Rows are points. Before rounding, the points of a table are all equally far from one centre. They may lie mostly on one side of it. Write the centre, to within rounding.

Points, 9 rows:
+0.01, +0.30
-0.39, +0.49
-0.07, +0.40
-0.71, -0.01
+0.06, +0.15
-0.69, -0.05
-0.29, -0.29
-0.71, +0.22
-0.16, +0.46
Centre: -0.33, +0.11

Points:
+0.14, -0.55, -0.45, +0.59, -0.27, +0.01
+0.12, -0.62, -0.42, +0.32, -0.01, -0.15
-0.05, -0.33, -0.50, +0.50, -0.08, -0.15
+0.35, -0.68, +0.00, +0.24, -0.07, +0.04
+0.33, -0.45, -0.18, +0.55, -0.34, -0.06
+0.15, -0.89, -0.25, +0.61, +0.15, -0.07
+0.47, -0.24, -0.08, +0.63, -0.26, +0.06
+0.12, -0.53, -0.41, +0.66, -0.26, +0.34
+0.46, -0.65, -0.40, +0.51, +0.24, +0.24
+0.00, -0.37, -0.45, +0.23, +0.32, -0.03
Centre: +0.11, -0.40, -0.11, +0.57, +0.12, +0.13

Points, 16 rows:
+0.74, +0.26, -0.19, +0.33, +0.12, -0.90, -0.08, +0.16, -0.21, -0.07, +0.16, -0.06
+0.70, -0.05, +0.12, -0.50, +0.28, -0.68, -0.29, +0.05, +0.31, +0.35, +0.11, -0.26
+0.00, -0.26, -0.15, -0.11, -0.14, -0.97, -0.50, +0.31, +0.18, +0.11, -0.19, -0.09
-0.48, -0.21, +0.02, -0.15, +0.15, -0.34, +0.48, +0.73, -0.20, +0.34, +0.20, -0.08
+0.11, +0.22, -0.19, -0.30, -0.44, -0.39, -0.13, +0.03, -0.20, -0.33, +0.66, -0.46
+0.79, -0.03, +0.04, -0.09, -0.39, -0.72, +0.02, +0.64, +0.43, -0.07, +0.16, -0.15
+0.11, -0.12, -0.39, -0.59, +0.06, +0.17, +0.33, +0.56, +0.42, -0.02, +0.35, -0.43
+0.51, +0.02, +0.26, -0.30, +0.21, -0.37, +0.35, +0.09, -0.15, +0.36, +0.63, -0.37
+0.64, -0.21, +0.22, +0.05, -0.32, -0.80, +0.22, +0.52, +0.22, +0.18, +0.20, -0.34
+0.11, -0.47, -0.48, -0.53, -0.07, -0.25, +0.63, +0.26, +0.31, -0.06, +0.28, -0.28
+0.18, +0.57, -0.13, -0.29, +0.42, -0.43, +0.70, +0.33, -0.31, +0.22, +0.44, +0.36
+0.62, +0.35, -0.42, -0.30, -0.79, -0.45, +0.16, +0.48, +0.28, +0.05, -0.12, -0.40
+0.69, +0.63, -0.50, -0.56, -0.03, -0.98, +0.46, +0.19, +0.24, -0.04, +0.37, -0.15
+0.18, -0.06, -0.60, -0.07, +0.09, -0.39, -0.49, +0.24, +0.25, +0.05, +0.15, -0.34
+0.34, +0.62, -0.34, +0.42, -0.14, -0.45, +0.17, +0.29, +0.52, -0.25, +0.26, +0.23
+0.35, +0.15, -0.37, -0.20, -0.31, -0.91, -0.47, +0.44, -0.12, +0.20, -0.11, -0.11
Centre: +0.07, +0.35, +0.05, -0.31, +0.11, -0.49, +0.29, +0.25, +0.10, -0.21, -0.22, -0.24

Points (27 x 20):
+0.17, +0.31, +0.68, +0.21, +0.22, -0.02, -0.31, -0.46, +0.50, +0.27, +0.14, -0.31, +0.51, -0.63, +0.01, +0.41, +0.43, +0.20, +0.24, -0.20
-0.30, +0.55, +0.20, -0.18, -0.01, -0.28, +0.11, -0.37, +0.69, +0.68, +0.49, -0.26, +0.19, -0.48, +0.66, -0.10, +0.28, +0.04, +0.21, +0.00
-0.18, +0.23, +0.58, -0.50, +0.38, -0.21, +0.02, -0.37, +0.28, +0.27, +0.17, -0.73, +0.85, -0.53, -0.30, -0.02, +0.26, +0.23, +0.17, -0.16
-0.26, +0.12, -0.05, +0.35, +0.20, -0.03, -0.10, -0.31, -0.27, +0.27, +0.00, -0.59, +0.28, -0.23, +0.18, -0.19, +0.60, +0.71, -0.18, -0.25
-0.09, -0.01, +0.53, +0.03, -0.18, -0.05, -0.21, -0.60, +0.22, +0.07, +0.20, -0.11, +0.25, +0.00, -0.40, -0.43, -0.09, -0.02, -0.39, +0.52
-0.33, +0.27, +0.19, -0.24, +0.07, +0.04, +0.30, -0.60, +0.46, -0.17, +0.20, -0.11, +0.65, -0.37, -0.11, -0.52, +0.04, -0.03, +0.50, -0.59
-0.34, +0.65, +0.37, -0.07, +0.55, -0.45, +0.18, -0.27, +0.12, +0.21, -0.24, +0.11, +0.08, -0.47, +0.45, -0.48, +0.27, +0.58, +0.13, +0.09
-0.11, +0.57, +0.49, -0.46, +0.07, +0.01, -0.27, -0.67, +0.00, -0.62, +0.06, -0.36, +0.72, -0.56, -0.22, -0.03, +0.42, +0.40, +0.11, +0.16
-0.40, +0.24, +0.08, -0.22, -0.08, +0.00, +0.16, -0.80, -0.08, +0.37, +0.15, -0.54, +0.70, -0.94, +0.22, +0.09, +0.18, -0.03, +0.36, +0.07
-0.64, -0.08, +0.76, +0.11, +0.03, -0.15, +0.30, +0.07, +0.57, -0.03, +0.31, -0.44, +0.61, -0.59, +0.17, -0.10, -0.27, +0.28, +0.25, -0.03
-0.57, +0.31, +0.30, +0.26, -0.22, -0.04, +0.04, -0.54, +0.22, +0.34, +0.14, -0.44, +0.73, -0.18, -0.06, +0.32, -0.11, +0.48, +0.66, +0.14
-0.35, +0.50, +0.04, -0.09, +0.57, -0.11, -0.11, -0.48, +0.11, -0.32, +0.57, -0.26, +1.01, -0.11, +0.22, +0.26, +0.32, +0.84, +0.11, -0.22
-0.09, +0.30, +0.30, +0.56, -0.24, -0.14, +0.15, -0.74, +0.39, +0.09, +0.36, -0.49, +0.30, -0.64, +0.05, -0.18, +0.06, +0.05, -0.10, -0.03
-0.56, +0.18, +0.57, -0.50, +0.18, -0.13, -0.73, -0.78, +0.51, +0.19, +0.48, -0.35, +0.50, -0.29, +0.07, +0.08, +0.12, +0.12, +0.12, -0.10
-0.23, +0.13, +0.76, -0.58, +0.02, -0.33, -0.05, -0.94, +0.13, -0.15, +0.36, -0.11, +0.23, -0.04, +0.09, +0.24, +0.41, +0.26, +0.53, +0.09
+0.04, +0.26, +0.75, -0.07, +0.32, -0.37, -0.16, -0.35, +0.23, -0.23, +0.73, -0.20, +0.85, -0.72, -0.05, +0.51, -0.19, +0.02, +0.09, -0.23
+0.01, +0.11, +0.38, -0.60, -0.02, -0.31, +0.07, -0.73, -0.33, +0.20, +0.35, -0.54, +0.18, -0.51, -0.06, +0.24, +0.67, +0.31, -0.09, +0.26
-0.37, +0.30, -0.01, -0.54, -0.22, -0.23, -0.02, -0.87, +0.39, -0.12, +0.23, -0.34, +0.38, -0.44, -0.20, -0.15, +0.24, +0.82, -0.55, -0.08
-0.82, +0.82, -0.26, +0.10, +0.06, -0.13, -0.43, -0.09, +0.02, -0.17, +0.54, -0.04, +0.35, -0.50, -0.11, +0.02, +0.44, -0.06, +0.41, -0.09
-0.41, +0.08, +0.58, -0.61, +0.33, -0.09, -0.77, -0.92, +0.17, -0.05, -0.16, -0.07, +0.31, -0.35, +0.19, +0.20, +0.22, +0.38, -0.35, -0.02
+0.06, +0.49, +0.27, -0.23, -0.37, -0.58, -0.23, -0.76, -0.11, +0.18, +0.11, -0.34, +0.44, -0.01, +0.29, -0.34, +0.28, +0.11, +0.40, +0.06
-0.42, +0.70, -0.16, -0.22, +0.03, +0.10, +0.13, -0.56, +0.29, -0.32, +0.02, -0.82, +0.71, -0.39, -0.27, +0.21, +0.24, -0.03, +0.11, +0.22
+0.34, +0.55, +0.22, -0.84, -0.05, +0.00, -0.48, -0.67, +0.28, -0.26, +0.06, +0.09, +0.38, -0.21, +0.21, +0.38, -0.45, -0.28, -0.23, -0.25
-0.60, +0.69, +0.05, -0.33, +0.25, -0.17, +0.05, -0.68, +0.25, +0.32, +0.51, -0.41, +1.03, -0.04, +0.29, +0.03, -0.11, +0.03, -0.14, -0.54
-0.38, +0.46, +0.15, -0.42, +0.57, -0.55, +0.18, -0.10, +0.47, +0.41, +0.50, -0.37, +0.73, -0.40, +0.00, +0.43, +0.05, +0.17, -0.35, -0.69
-0.01, +0.13, +0.58, +0.01, +0.04, +0.01, +0.09, -0.59, +0.43, +0.35, +0.61, -0.55, +0.43, -0.20, +0.00, -0.36, +0.04, +0.54, -0.03, -0.12
-0.60, +0.54, +0.36, -0.27, +0.18, -0.11, +0.21, -0.92, +0.06, +0.29, +0.44, -0.73, +0.78, +0.02, +0.02, +0.29, +0.00, +0.21, -0.04, -0.02
Centre: -0.28, +0.24, +0.12, -0.25, +0.02, -0.12, +0.01, -0.16, +0.06, -0.04, +0.15, +0.04, +0.36, -0.23, +0.16, +0.22, +0.01, +0.16, -0.12, -0.06
